Each row is a point. The window is the flat piece filled in between its corners: a triangle in 3 columns, a solid with four corners in 4, and so on. A path goes straight from each point to the next, and from the last back to the first. After which points does the path pass through the window?

Window:
[[ 0.59 -0.12 -0.03]
 [ 0.10 -0.04 -0.27]
 [-0.46 -0.05 -0.05]]
Path:
(1): [-0.34 -0.31 -0.14]
(2): [-0.43  0.20  0.01]
(3): [ 0.42  0.08 -0.05]
(4): [ 0.12 -0.45 -0.15]
(5): [ 0.58 -0.32 -0.11]
(6): [0.41 0.27 0.06]
(7): [-0.22  0.08 -0.15]
(8): [-0.22 -0.14 -0.27]
(9): [ 0.30 -0.23  0.04]
(10): [ 0.32  0.13 -0.01]
(11): [-0.14  0.09 -0.10]
(12): [-0.07 -0.42 -0.35]
Through the window after points: 1, 3, 5, 11

Window, 4 rows:
[[-0.02 -0.30  0.37  0.36]
 [-0.21 -0.05  0.27 -0.07]
 [-0.18 -0.05 -0.17 -0.12]
 [ 0.68  0.27 -0.22 -0.02]]
Path:
(1): [ 0.71 -0.08 -0.11 -0.33]
(2): [ 0.62  0.06 -0.16 -0.07]
(3): [ 0.43  0.45 -0.13  0.17]
(4): [ 0.02  0.16 -0.01  0.34]
(5): [ 0.36 -0.19  0.32 -0.22]
(6): [ 0.22 -0.47  0.15 -0.13]
(7): [-0.26  0.44  0.15  0.06]
(8): [0.14 0.35 0.09 0.16]
(9): [ 0.30 -0.24 -0.14  0.04]
(10): [ 0.03 -0.44 -0.06 -0.14]
(11): [ 0.01 -0.01  0.00  0.21]
(12): [0.03 0.02 0.21 0.34]
(13): [ 0.01 -0.56  0.34 -0.01]
(14): [-0.05 -0.08 -0.12 -0.27]
(15): [-0.21  0.41 -0.06  0.13]
(16): [ 0.13  0.37 -0.31 -0.10]
Through the window after points: 2, 6, 12

Window (4 x 4):
[[-0.40 -0.56  0.18  0.19]
 [-0.05  0.05 -0.14  0.06]
 [ 0.33  0.42  0.08 -0.24]
 [ 0.51  0.04 -0.02  0.05]]
Path:
(1): [-0.14 -0.15 -0.28 -0.25]
(2): [ 0.11 -0.11 -0.13 -0.39]
(3): [0.14 0.51 0.17 0.07]
(4): [-0.09  0.18  0.16  0.32]
(5): [ 0.26 -0.78  0.09 -0.18]
(6): [ 0.26 -0.24 -0.15 -0.27]
(7): [0.13 0.04 0.28 0.15]
(8): [ 0.40  0.41 -0.04  0.24]
(9): [ 0.50  0.02 -0.05 -0.24]
(10): [ 0.51 -0.10 -0.14 -0.32]
(11): [0.09 0.20 0.25 0.11]
(12): [ 0.02  0.13 -0.04  0.20]
Through the window after points: 12

Window, 6 rows:
[[ 0.40 -0.04  0.16  0.22 -0.12 -0.45]
 [ 0.29  0.07 -0.04  0.07 -0.41 -0.14]
 [ 0.29  0.05  0.32 -0.13 -0.23 -0.20]
 [ 0.12 -0.25  0.23  0.16  0.12  0.14]
 [-0.08  0.13  0.53  0.40  0.26  0.52]
 [-0.24  0.65 -0.52 -0.40  0.05  0.13]]
Path:
(1): [ 0.64 -0.21  0.00  0.10  0.03  0.19]
(2): [-0.10  0.00  0.28  0.18 -0.05 -0.26]
(3): [ 0.05  0.06  0.08 -0.03 -0.14 -0.40]
(4): [ 0.40  0.06 -0.11 -0.10 -0.16 -0.19]
(5): [0.69 0.32 0.55 0.22 0.00 0.19]
(6): [-0.24 -0.31  0.20  0.23 -0.05 -0.13]
(7): [-0.33  0.03  0.20  0.23  0.03  0.30]
(8): [0.54 0.50 0.24 0.05 0.22 0.19]
(9): [ 0.49  0.13 -0.19  0.08 -0.09  0.11]
(10): [-0.14  0.10  0.25  0.05 -0.40 -0.25]
(11): [-0.39  0.23  0.75  0.42  0.03 -0.13]
(12): [0.26 0.03 0.19 0.22 0.13 0.28]
(13): [0.23 0.04 0.15 0.11 0.29 0.42]
(14): [-0.22  0.04  0.26  0.08 -0.02 -0.14]
(15): [-0.15  0.15 -0.01 -0.14 -0.16 -0.29]
(16): [ 0.37  0.29  0.00 -0.08 -0.06  0.11]
Through the window after points: 1, 7, 9, 11, 15

Window, 6 rows:
[[ 0.02  0.28  0.06  0.01  0.73 -0.17]
 [ 0.25  0.10 -0.04  0.24 -0.15 -0.09]
 [-0.19 -0.13  0.46 -0.57 -0.06 -0.25]
 [ 0.02  0.05  0.46  0.28 -0.20  0.31]
 [ 0.30  0.29  0.53 -0.08 -0.64  0.58]
 [-0.33 -0.10 -0.15 -0.12  0.19  0.00]]
Path:
(1): [ 0.22 -0.37  0.20 -0.14 -0.12  0.30]
(2): [ 0.08  0.34 -0.05  0.28  0.00 -0.20]
(3): [-0.09  0.35  0.30 -0.06 -0.24  0.01]
(4): [ 0.23 -0.54  0.10 -0.29  0.25 -0.15]
(5): [ 0.26  0.02  0.33 -0.09 -0.15  0.36]
(6): [-0.05  0.46  0.44  0.02 -0.25  0.14]
(7): [ 0.15  0.39  0.33  0.12 -0.14  0.03]
(8): [ 0.27 -0.35  0.21 -0.20 -0.05  0.37]
(9): [ 0.00 -0.16  0.19 -0.38  0.42  0.06]
(10): [-0.35  0.29  0.39 -0.15  0.05 -0.17]
(11): [ 0.07  0.36  0.31  0.07 -0.25  0.21]
(12): [ 0.36  0.00  0.23  0.11 -0.11  0.54]
(13): [ 0.12  0.01  0.15 -0.23  0.18  0.19]
(14): [-0.14  0.46  0.29 -0.10 -0.13 -0.38]
(15): [-0.20  0.45 -0.10 -0.02 -0.10 -0.16]
(16): [ 0.06 -0.32  0.11 -0.16  0.25  0.13]
Through the window after points: 1, 3, 5

Window (8 x 8):
[[ 0.28  0.20 -0.17  0.03 -0.31 -0.38  0.16 -0.04]
 [ 0.47  0.15  0.40 -0.15 -0.20 -0.10 -0.03  0.30]
 [ 0.29  0.56  0.06  0.27 -0.01 -0.17  0.27  0.20]
 [-0.11  0.30  0.25  0.35 -0.28 -0.54  0.15  0.12]
 [-0.01  0.00  0.09  0.00 -0.07 -0.13  0.47  0.20]
 [-0.10  0.47  0.07  0.04 -0.41  0.01  0.11  0.07]
 [ 0.05 -0.40  0.00 -0.81  1.12 -0.03 -0.62  0.20]
 [ 0.17  0.09  0.03  0.50 -0.32  0.00  0.08  0.12]]
Path:
(1): [ 0.00  0.20  0.05 -0.07  0.08 -0.05 -0.12  0.37]
(2): [ 0.20  0.32 -0.12  0.19 -0.41 -0.19  0.09  0.39]
(3): [ 0.16  0.38  0.20  0.28 -0.43 -0.23  0.31 -0.07]
(4): [ 0.23  0.22  0.29  0.22  0.06  0.20 -0.03 -0.37]
(5): [ 0.10 -0.02 -0.07 -0.09 -0.32 -0.45  0.04  0.54]
(6): [-0.19  0.18 -0.32 -0.22 -0.23 -0.23  0.06  0.50]
(7): [ 0.45  0.32  0.34  0.29 -0.20 -0.11  0.12 -0.40]
(8): [ 0.04  0.20  0.11  0.16 -0.19 -0.27 -0.06 -0.62]
(9): [ 0.21  0.16  0.11  0.18  0.01 -0.41  0.25  0.64]
(10): [ 0.25  0.27 -0.06  0.04 -0.06 -0.08  0.01  0.37]
(11): [ 0.09  0.16  0.32  0.05 -0.06  0.01  0.33 -0.30]
(12): [-0.02  0.06  0.36  0.07  0.11 -0.07  0.03 -0.18]
(13): [ 0.09  0.13 -0.31 -0.03  0.19 -0.25 -0.09  0.43]
(14): [ 0.12  0.11 -0.07  0.13 -0.04 -0.25  0.18  0.34]
(15): [0.10 0.22 0.29 0.13 0.02 0.05 0.18 0.05]
(16): [ 0.23 -0.01  0.46  0.10  0.02 -0.22  0.38 -0.10]
Through the window after points: 6

Window (9 x 9):
[[-0.07  0.05 -0.03 -0.15 -0.49 -0.01 -0.18  0.18 -0.02]
 [-0.19  0.16  0.07  0.05 -0.13 -0.27  0.27 -0.69 -0.05]
 [-0.38  0.10  0.27 -0.10 -0.12 -0.41  0.14  0.02  0.45]
 [ 0.03 -0.13  0.07 -0.53  0.30 -0.04  0.34  0.41 -0.27]
 [ 0.64  0.04  0.25 -0.01  0.41 -0.06  0.07 -0.23  0.22]
 [ 0.10  0.29  0.46 -0.25  0.22  0.50  0.60  0.31 -0.53]
 [-0.34 -0.06 -0.39  0.04  0.02  0.18  0.35 -0.21 -0.18]
 [-0.51  0.46  0.63  0.08 -0.12  0.09 -0.42 -0.08 -0.20]
 [-0.74  0.00  0.51 -0.78  0.22  0.36 -0.07  0.00  0.12]]
Path:
(1): [ 0.20  0.24  0.04 -0.21  0.24 -0.02  0.22 -0.18  0.08]
(2): [-0.15  0.61  0.11 -0.41  0.16 -0.11  0.01 -0.20  0.13]
(3): [-0.18 -0.08  0.54 -0.09 -0.07  0.03  0.14  0.00 -0.12]
(4): [-0.26 -0.11  0.28 -0.22  0.10  0.09  0.31 -0.11 -0.12]
(5): [-0.17  0.29  0.07 -0.21  0.32 -0.02  0.18 -0.26 -0.03]
(6): [ 0.00  0.41  0.01 -0.39  0.43  0.18  0.19 -0.17  0.03]
(7): [-0.12 -0.11  0.57 -0.10  0.10  0.07  0.25  0.01 -0.08]
(8): [-0.18 -0.63  0.35 -0.02  0.14  0.09 -0.10 -0.14 -0.12]
(9): [-0.08  0.73 -0.19 -0.38 -0.08  0.25  0.30  0.00 -0.12]
(10): [-0.15  0.17 -0.01 -0.19  0.09  0.00  0.03 -0.14  0.12]
(11): [-0.05 -0.28  0.12  0.07 -0.11 -0.20  0.09 -0.13 -0.22]
(12): [-0.11 -0.24  0.18  0.15  0.00  0.08  0.09 -0.03 -0.04]
Through the window after points: 12

Window:
[[-0.42 -0.27 -0.12  0.11  0.26 -0.18 -0.11  0.39 -0.46]
 [-0.63 -0.33 -0.27 -0.08 -0.45  0.01  0.16 -0.48 -0.16]
 [ 0.27  0.46  0.07 -0.37 -0.48 -0.28  0.25 -0.11  0.71]
 [ 0.20  0.11  0.48 -0.12 -0.19 -0.08 -0.20  0.06 -0.01]
 [-0.71  0.01 -0.19 -0.15 -0.24 -0.27  0.12 -0.34 -0.51]
 [-0.77  0.23 -0.26 -0.17  0.01  0.30  0.09 -0.09 -0.19]
 [ 0.16 -0.15  0.21  0.03  0.35 -0.09  0.37  0.44 -0.47]
 [ 0.11  0.02 -0.53 -0.48 -0.36 -0.15  0.03 -0.51  0.05]
 [ 0.05  0.06  0.38  0.12  0.40 -0.19  0.05  0.05  0.03]]
Path:
(1): [ 0.20  0.21 -0.30  0.35  0.11  0.24 -0.32 -0.03 -0.17]
(2): [-0.28 -0.07 -0.04 -0.42 -0.17 -0.21  0.22 -0.13  0.04]
(3): [-0.14 -0.38  0.11 -0.54  0.24 -0.27  0.02 -0.03 -0.12]
(4): [-0.21  0.10 -0.10  0.31 -0.23  0.10  0.37  0.06 -0.32]
(5): [-0.45  0.15 -0.30  0.00 -0.38 -0.18  0.12 -0.28 -0.42]
(6): [-0.49 -0.09 -0.06 -0.38  0.11  0.04  0.07 -0.17 -0.06]
(7): [ 0.03  0.10  0.06 -0.38 -0.03 -0.19  0.12 -0.02  0.03]
(8): [ 0.12  0.17 -0.18  0.09 -0.26 -0.05 -0.03 -0.12 -0.03]
(9): [-0.10 -0.02 -0.06  0.42  0.15 -0.24  0.12 -0.10 -0.50]
(10): [-0.59 -0.24  0.04 -0.47 -0.03  0.16  0.10  0.04 -0.22]
(11): [-0.70 -0.34 -0.19 -0.40 -0.25 -0.22  0.07 -0.27 -0.12]
(12): [-0.28  0.10 -0.14  0.00 -0.31 -0.01  0.16 -0.29 -0.12]
(13): [-0.05 -0.02  0.05  0.19  0.15 -0.04  0.06 -0.08 -0.19]
(14): [-0.19  0.02  0.24 -0.20 -0.02 -0.20  0.04 -0.06  0.04]
(15): [-0.11 -0.45 -0.09 -0.62 -0.14 -0.37  0.10  0.05  0.25]
(16): [-0.27  0.43 -0.01  0.33 -0.13  0.07 -0.01 -0.32 -0.23]
Through the window after points: 3, 5, 11, 13

Window, 11 rows:
[[ 0.07 -0.02 -0.19  0.15  0.19  0.16 -0.46 -0.14 -0.10 -0.01  0.19]
 [-0.16 -0.79  0.13  0.06  0.33  0.49  0.41  0.25  0.46 -0.40  0.08]
 [-0.07 -0.61  0.19  0.49 -0.24  0.43  0.40  0.19  0.65 -0.47  0.07]
 [-0.07 -0.15  0.09  0.15  0.32  0.25 -0.03 -0.68 -0.09  0.22  0.34]
 [ 0.26 -0.08  0.25 -0.03  0.29  0.33  0.05 -0.45  0.15 -0.12 -0.19]
 [ 0.22 -0.15 -0.10 -0.18 -0.08  0.26 -0.07 -0.29 -0.20  0.34  0.26]
 [-0.15 -0.15  0.23  0.17  0.20  0.53  0.08  0.11  0.46  0.18  0.03]
 [-0.05 -0.40  0.12  0.19  0.14  0.20 -0.14 -0.30 -0.17  0.26 -0.20]
 [-0.25  0.13  0.75 -0.46  0.07 -0.48 -0.50 -0.10 -0.30 -0.09  0.32]
 [-0.46  0.06  0.29 -0.51 -0.01 -0.52 -0.34 -0.24  0.14 -0.13  0.07]
 [-0.28  0.06 -0.09  0.05 -0.01  0.25  0.14 -0.07 -0.39 -0.08  0.14]]
Path:
(1): [-0.38  0.06  0.46 -0.29 -0.02  0.53 -0.29 -0.28  0.04  0.07  0.01]
(2): [-0.01 -0.26  0.32  0.08  0.07 -0.20  0.01  0.05  0.11 -0.23  0.22]
(3): [ 0.09 -0.14  0.17  0.03  0.18 -0.04  0.07 -0.07  0.05 -0.09  0.14]
(4): [-0.57 -0.37  0.01 -0.20 -0.19  0.38 -0.47 -0.29  0.08 -0.24  0.08]
(5): [-0.14  0.03  0.00 -0.26  0.19  0.55 -0.46 -0.20 -0.01  0.10  0.19]
(6): [ 0.29 -0.20  0.35  0.30  0.05 -0.36  0.35 -0.49 -0.06 -0.01 -0.08]
(7): [-0.06 -0.09  0.11 -0.11  0.16 -0.07 -0.03 -0.12 -0.08  0.09  0.19]
(8): [-0.26 -0.03  0.02 -0.10 -0.07  0.16 -0.29 -0.23  0.00 -0.13  0.05]
Through the window after points: 1, 7

Window (11 x 11):
[[ 0.15  0.29  0.03 -0.06 -0.05  0.11  0.48  0.00  0.37  0.38  0.11]
 [-0.08  0.40  0.07  0.18  0.15  0.01 -0.39 -0.05 -0.36  0.07  0.02]
 [-0.49  0.04 -0.16  0.18 -0.47  0.15 -0.12  0.06  0.07 -0.07 -0.09]
 [-0.07  0.14  0.08  0.22  0.24 -0.37 -0.38  0.62  0.36  0.33  0.07]
 [ 0.27  0.06  0.84  0.19  0.58 -0.13 -0.33 -0.12  0.34  0.24 -0.77]
 [ 0.10  0.35 -0.42 -0.18 -0.17  0.15 -0.37  0.47 -0.10  0.00  0.06]
 [-0.30 -0.19 -0.15 -0.09 -0.25 -0.40  0.02  0.26  0.01  0.25 -0.10]
 [-0.31 -0.21 -0.28 -0.21 -0.52  0.27 -0.02 -0.45  0.29  0.43  0.24]
 [-0.30 -0.68 -0.08  0.17 -0.21  0.52  0.07  0.22 -0.16 -0.19  0.05]
 [-0.22  0.01 -0.03 -0.63  0.27  0.52  0.32 -0.57  0.50 -0.29  0.09]
 [ 0.03  0.04 -0.21  0.15 -0.28 -0.13 -0.31 -0.22 -0.01 -0.25  0.07]]
Path:
(1): [ 0.08  0.02 -0.22  0.09  0.06  0.29  0.16 -0.31  0.06  0.36 -0.08]
(2): [-0.18  0.22  0.16 -0.23 -0.17 -0.02  0.06  0.10  0.33  0.04  0.19]
(3): [-0.02  0.16  0.14  0.05 -0.24  0.00 -0.35  0.15  0.24  0.11  0.00]
(4): [-0.11  0.04 -0.21 -0.03  0.24 -0.01 -0.22  0.24 -0.06  0.05 -0.15]
(5): [-0.11  0.19 -0.20  0.23 -0.02 -0.14 -0.02  0.17  0.01  0.00 -0.24]
(6): [-0.12 -0.26  0.39 -0.32 -0.49  0.59 -0.68  0.24  0.15  0.35  0.41]
(7): [-0.14 -0.30  0.61 -0.26 -0.27  0.10 -0.07  0.28 -0.23 -0.11 -0.09]
(8): [-0.16  0.03 -0.23  0.06  0.02  0.13 -0.07 -0.06  0.30  0.28 -0.04]
(9): [ 0.08 -0.04 -0.49  0.27  0.15  0.04  0.59 -0.23  0.39  0.46 -0.27]
(10): [-0.21 -0.01  0.25 -0.32 -0.24  0.22 -0.36  0.03  0.16 -0.11  0.17]
(11): [ 0.14 -0.25  0.37 -0.35 -0.49  0.14 -0.13  0.05  0.25  0.00  0.23]
(12): [-0.26  0.17 -0.30  0.08  0.08  0.15 -0.02  0.07  0.01  0.04 -0.09]
(13): [-0.15  0.30 -0.42 -0.15  0.21  0.08  0.22 -0.18  0.18  0.12 -0.03]
(14): [ 0.07 -0.03  0.42  0.00 -0.43 -0.03 -0.11  0.11  0.34  0.32  0.17]
(15): [-0.16  0.40  0.00 -0.32 -0.43 -0.05 -0.09 -0.03  0.18  0.21  0.67]
(16): [-0.15 -0.25 -0.05  0.38  0.13  0.15  0.13  0.09  0.10  0.03 -0.77]
Through the window after points: 1, 11, 15

Window, 12 rows:
[[-0.07 -0.34 -0.30  0.00 -0.19 -0.21 -0.13 -0.42  0.36  0.47 -0.19  0.17]
 [-0.07 -0.21 -0.01  0.11 -0.27  0.32 -0.02 -0.03  0.17  0.32 -0.29 -0.15]
 [ 0.02 -0.06 -0.09 -0.15  0.19 -0.12 -0.14 -0.24 -0.55 -0.48 -0.19  0.05]
 [-0.29  0.18 -0.06 -0.48  0.45 -0.23  0.26 -0.09 -0.36 -0.45  0.36 -0.39]
 [-0.10  0.13 -0.05  0.38  0.47 -0.17 -0.21  0.30  0.10  0.27  0.05  0.52]
 [ 0.06 -0.25  0.09 -0.53 -0.06 -0.02  0.22 -0.34 -0.57 -0.18  0.66 -0.15]
 [-0.11 -0.12 -0.37  0.26  0.23 -0.28 -0.16  0.36 -0.18  0.66 -0.36  0.21]
 [-0.03 -0.33 -0.06 -0.06  0.26 -0.23  0.00  0.56  0.28  0.26 -0.34  0.39]
 [-0.01 -0.14 -0.54 -0.52 -0.13  0.61  0.50 -0.14  0.18  0.26 -0.04  0.17]
 [-0.14  0.19  0.07 -0.80 -0.33  0.31  0.68 -0.38 -0.15  0.14 -0.07  0.09]
 [-0.07  0.17 -0.35 -0.74 -0.68  0.30  0.20 -0.10  0.05  0.04  0.11  0.02]
 [ 0.41  0.10 -0.21  0.29  0.26 -0.34  0.12  0.29  0.08  0.17 -0.29  0.10]]
Path:
(1): [ 0.21  0.11 -0.07 -0.27 -0.09  0.21 -0.15  0.19  0.06  0.18 -0.24  0.05]
(2): [ 0.10  0.09  0.04 -0.51  0.27 -0.19 -0.14 -0.06  0.05  0.10 -0.12  0.02]
(3): [-0.22 -0.08 -0.25  0.04  0.10 -0.02  0.36 -0.02 -0.48 -0.37  0.15 -0.05]
(4): [-0.32 -0.11 -0.21 -0.15 -0.25 -0.05  0.26 -0.15 -0.43 -0.19  0.17  0.15]
(5): [ 0.32  0.05 -0.06 -0.60  0.32  0.01  0.11 -0.12 -0.09  0.09  0.01 -0.02]
(6): [ 0.12  0.10 -0.12 -0.20  0.15  0.07 -0.06  0.19 -0.11  0.13 -0.02  0.13]
(7): [-0.12 -0.02 -0.11 -0.01  0.07 -0.12  0.30  0.01 -0.04  0.04  0.04  0.08]
(8): [-0.20 -0.22 -0.43  0.22 -0.24 -0.33  0.45  0.24 -0.02  0.08  0.07  0.11]
(9): [ 0.22  0.11  0.11 -0.37  0.39  0.12 -0.13 -0.23 -0.10  0.26 -0.34  0.09]
(10): [ 0.07  0.27 -0.10 -0.63  0.26  0.44 -0.14 -0.15 -0.08  0.17  0.02  0.10]
(11): [-0.20 -0.40 -0.37  0.10 -0.17 -0.18  0.57  0.04  0.05  0.04  0.07  0.06]
(12): [-0.19 -0.24 -0.56  0.21  0.08 -0.03  0.33  0.23 -0.19 -0.24  0.00  0.31]
(13): [ 0.14 -0.01  0.00 -0.33  0.13  0.07 -0.14 -0.08  0.17  0.42 -0.04  0.01]
(14): [ 0.38 -0.06 -0.09 -0.41  0.35 -0.19 -0.54 -0.06 -0.02  0.01 -0.09 -0.15]
(15): [-0.52 -0.14 -0.25  0.02 -0.21 -0.07  0.55 -0.29  0.02  0.16  0.05  0.13]
(16): [-0.39 -0.66 -0.30  0.07 -0.21 -0.24  0.49 -0.44 -0.17  0.16  0.16  0.32]
Through the window after points: 2, 10, 14
